Each point is reached from the start by the listed moves, each made once or not at all, plus a little noise. Say if it took an odd or an even number of moves. Then give how often each move was made.
In the rows, zero is written as 128.

Moves:
(1): [178 141 129 115]
(2): [113 183 153 142]
(3): [131 108 183 101]
Start: [ 90 144 147 131]
Points:
[125 212 173 132] => even (1, 1, 0)
[ 92 124 202 105] => odd (0, 0, 1)
[143 138 203  91] => even (1, 0, 1)
[127 192 229 105] => odd (1, 1, 1)
[ 90 143 148 131] => even (0, 0, 0)

Moves:
(1): [186 111 106 117 115 111 121 142]
(2): [137 185 134 116 120 103 113 135]
(3): [169 119 188 130 127 134 132 105]
(4): [132 126 125 178 135 111 135 138]
(5): [134 131 124 116 168 114 140 131]
(6): [143 156 114 142 146 177 119 148]
Start: [116 166 109 134 111 140 151  99]
Points:
[177 216 165 160 146  88 161  93] => even (0, 1, 1, 1, 1, 0)
[194 173  69 132 114 165 133 133] => even (1, 0, 0, 0, 0, 1)
[148 249 106 125 163 145 143 125] => odd (0, 1, 0, 0, 1, 1)
[195 228  78 122  99 142 123 140] => odd (1, 1, 0, 0, 0, 1)

Moves:
(1): [165 129 124 117 138 107  90 137 124]
(2): [129 173 163 111 119 116 112 135 121]
(3): [133 105 181 107 136 144 144 125 131]
(4): [124 138 142 162 125 137 130 120 129]
(5): [120 120 120 122 181 139 150 130 133]
(6): [121 129 111 131 132 159 110 120 127]
(7): [143 136 112 144 119 162 144 155 101]
(8): [111 116 142 130 136 133 108 156 104]
(9): [129 119 127 118 124 139 143 165 173]
Start: [120 135 132 135 101 119 114 153 140]
Points:
[140 172 149 146 150 187  76 244 127] => even (1, 1, 0, 1, 1, 1, 1, 1, 1)
[156 146 196  97 109 183  67 249 125] => odd (1, 1, 1, 0, 0, 1, 1, 1, 1)
[156 183 175 132  94 106  76 197 174] => even (1, 1, 0, 1, 0, 0, 0, 0, 1)
[159 127 126 114 106 109  91 199 181] => even (1, 0, 0, 0, 0, 0, 0, 0, 1)

Moves:
(1): [141 112 145 132 137 122 126 130 149 142 147 112 121]
(2): [129 126 139 142 130 114 122 125 126 134 158 145 142]
(3): [136 129 150  99 113 134 148 115 134 143 153 137 111]
(4): [125 135 147 130 133 142 104 130 131 115 123 127 133]
(5): [144 118 157 119 150  87 134  97 103 140 146  99 170]
(6): [131 131 137 142 118 142 147 128 110 140 142 119 127]
(7): [146 144 151 111 122 101 133 131 144 132 120 127 138]
(8): [135 138 118 136 121  97 116 124 121 108 114 155  98]
(9): [164 142 143 133 151 165 152 144 146 141 108 141 112]
(10): [ 96 152  92 115 125 108 129 141  90 107 185  71 133]
(11): [116 105 144 163 159 129 133 124 154 113 136 133 146]
(12): [115 150 132 165 148 118 108 110 156 141 145 128 101]
Start: [125 126 135 103 128 133 109 138 134 111 112 123 118]
Points:
[ 86 149 186 182 193  78  89  99 109 103 249  49 175] => odd (0, 1, 0, 1, 1, 1, 0, 0, 0, 1, 1, 1)
[147 177 173 175 185  90 130 146 180 109 185  85  71] => even (1, 0, 0, 0, 0, 1, 1, 1, 1, 1, 1, 1)
[152 157 189 100 139 165 140 155 126 136 229  80 102] => odd (1, 1, 1, 1, 0, 1, 0, 0, 1, 1, 0, 0)
[126 183 185  85 136  55 139  93 103 145 233  37 129] => even (0, 0, 1, 0, 1, 1, 1, 0, 0, 1, 0, 1)
[110 156 159 142 153 137  65 123 164 111 123 124  95] => even (0, 0, 0, 1, 0, 0, 0, 0, 0, 0, 0, 1)
[133 164 168 126 150 154 142 148 125  80 176 110  83] => odd (0, 0, 1, 1, 0, 1, 0, 1, 1, 1, 1, 0)
